Rows are points. Examples show where two turns around zero, p and q, send a point. Where does a point land after both, in the order given? Backwards means that the second turn is done in reverse. Each puzzle has new turns, and all numbers are rounded.

Turn p:
[-31 -17] -> [-9 34]
[-17   8] -> [12 14]
[  3 -13] -> [-13   0]
[-1 16] -> [16 -3]
[46  5] -> [ -7 -46]
Turn q:
[-48   0] -> [-48   7]
[ -6 -14] -> [ -8 -13]
[ 2 18] -> [ 4 18]
[21  2] -> [21 -1]
[30 -5] -> [29 -9]
Where do these land?
p, then q: [-10  14] -> [17  4]
q, then p: [ 22 -30] -> [-36  -9]
p, then q: [-39  17] -> [31 29]
p, then q: [ 20 -12] -> [-19 -14]
q, then p: [ 8 10] -> [  6 -11]

Turn p:
[ -9 -13  27  32] -> [ 13 -39 -17   2]
[-27  -6   1  15] -> [-19 -24  -9  -2]
[  6  -1   2 -29] -> [ 3 13 26 -2]
[  7  23 -15 -16] -> [-8 28  5 13]
[ 22  -4 -16  -3] -> [  9  22  -6 -12]
Turn q:
[-6 -7 13 23] -> [-23   2  -2  16]
[ 12 -12  15  11] -> [ -9  -6 -18  14]
[ -6  -3   4 -11] -> [ -2  -4  -2 -13]
[  7   8 -48  36] -> [19 45 19 32]
[-16  -6   5 -17] -> [ -8  -3   0 -23]
[-12  20  15 -19] -> [ -1 -24  16 -17]
[ 21   0  -5 -22] -> [ 25  -8 -13  -8]
Where do these land?
q, then p: [ 13 -18  -6 -29] -> [ -2  34   9 -12]
p, then q backwards: [ 15  39  -2 -10] -> [ 11  -3 -22  35]
q, then p: [  2  14 -13  22] -> [ 13 -12 -16  17]
p, then q backwards: [ -6 -24  -1   3] -> [ -9   1   9 -22]
p, then q: [ -1 -21  27  -4] -> [ -3  -9 -33  -2]
p, then q: [-23  11  -5  19] -> [-13  28   7  -5]
